Each row of a before or after table is a point. The points were changed in one or more steps. Then noise was added and the rows were shuffled. The steps act on columns, c1 being the first. Write out the steps. A step turns or swaps two columns, mirrors them in a line or flattens them onto one, adds a multiple of one to another, or multiplies or shifts one. Angles are multiples of 10 degrees, from the lower column toward the higher: turns from -170 to 170, lines from 10 to 170 but not 90. Use the fewest steps. Two steps may share a column if one is a turn and the other turns, adds or multiplies; they go together, in the order done. Otherwise the lowest column goes first.

Before (11 x 2):
[[-1.1,2.5],
[2.2,-1.5],
[-5.2,-3.0],
[-1.8,2.6],
[3.8,-1.2],
[-3.5,0.4],
[-8.1,-6.5],
[3.5,-2.7],
[-2.9,4.0],
[-5.3,-3.2],
[1.6,-9.5]]
After (11 x 2):
[[-0.5,-2.5],
[-0.1,2.4],
[0.5,-0.6],
[-0.6,-3.5],
[-0.7,-9.3],
[-0.4,-3.7],
[0.2,-1.0],
[1.0,3.7],
[0.4,-0.4],
[0.0,2.6],
[-1.1,-7.7]]
Steps: flatten c1 and c2 onto the line at 80 degrees

Before (13 x 4):
[[7.9,-4.4,1.6,1.3],
[-4.6,2.9,4.8,-3.7],
[-7.0,0.3,-2.3,-0.8],
[-2.3,3.0,0.5,-1.7],
[-1.4,-1.2,0.1,0.1],
[-7.3,-0.1,2.7,2.9],
[1.3,-1.1,-2.9,1.3],
[-0.1,0.2,4.2,1.8],
[2.0,2.3,0.1,-0.8],
[0.7,2.1,3.5,1.3],
[-4.2,1.5,4.7,5.8],
[0.9,-4.1,0.9,-6.2],
[-4.9,2.4,0.7,-2.6]]
After (13 x 4):
[[6.5,2.6,-3.7,-4.5],
[6.0,1.3,-4.1,5.6],
[1.2,-1.3,1.0,0.5],
[-5.9,-4.3,-10.7,2.5],
[7.5,0.0,2.6,3.2],
[4.8,2.7,3.8,-3.3],
[-0.6,-3.9,-2.6,-4.9],
[2.0,0.0,-7.3,1.9],
[4.9,0.4,10.9,-0.9],
[1.2,2.0,-6.8,0.6],
[-2.8,-1.1,3.9,1.8],
[2.3,3.1,1.3,-2.6],
[-1.7,2.4,-2.3,-1.4]]
Steps: turn c1 and c3 by -150 degrees; multiply c3 by 2; add -0.3 times c2 to c4

Before (10 x 9):
[[-0.8,1.5,0.6,0.0,-4.1,-2.5,-3.8,-4.2,1.4],
[2.2,2.6,-3.6,4.2,7.7,4.9,-3.8,-7.4,3.2],
[0.5,3.6,-0.2,1.2,-6.5,5.0,1.5,-3.4,-5.8],
[-2.2,1.3,-2.8,4.4,4.4,3.2,-0.9,0.1,0.0],
[1.7,1.7,-6.1,-2.0,3.9,6.8,-1.1,-4.0,-0.3],
[2.7,-4.7,4.1,0.0,-0.8,2.5,2.3,-0.9,0.3],
[-2.8,-1.3,5.2,-0.4,2.9,3.0,-0.5,-5.4,0.1],
[0.5,3.8,0.3,2.8,6.8,2.9,1.4,3.2,5.1],
[0.3,1.4,0.9,2.6,2.2,-3.3,1.0,-6.0,0.2],
[2.2,1.2,2.0,1.9,6.5,4.6,-1.1,-1.1,-3.7]]
After (10 x 9):
[[-10.8,-0.7,3.0,1.3,5.2,-2.5,0.9,-5.4,-1.1],
[-6.9,2.0,-4.0,-2.8,0.6,2.0,3.0,-4.1,0.6],
[-8.8,0.9,2.2,0.2,0.8,4.3,-1.0,-6.0,1.1],
[1.4,-2.1,-0.9,2.2,4.1,-1.8,-1.7,-1.0,-4.4],
[-8.8,4.1,7.8,4.6,-3.7,-1.0,5.7,-7.5,0.7],
[-1.9,0.8,4.3,4.8,-2.8,0.2,2.8,0.3,1.1],
[5.3,6.3,6.8,4.3,0.2,-0.4,0.1,3.2,0.8],
[-4.3,0.7,4.0,2.3,-6.1,-6.6,2.0,-4.1,1.8],
[0.5,-2.6,6.4,3.7,1.8,-2.3,2.5,-1.1,2.9],
[-4.5,-3.3,-6.6,4.4,-0.2,-3.1,-0.1,-3.4,6.0]]
Steps: add 1.5 times c8 to c1; mirror c2 and c9 in the line at 30 degrees; swap c3 and c5; turn c4 and c6 by 140 degrees; turn c4 and c7 by -160 degrees
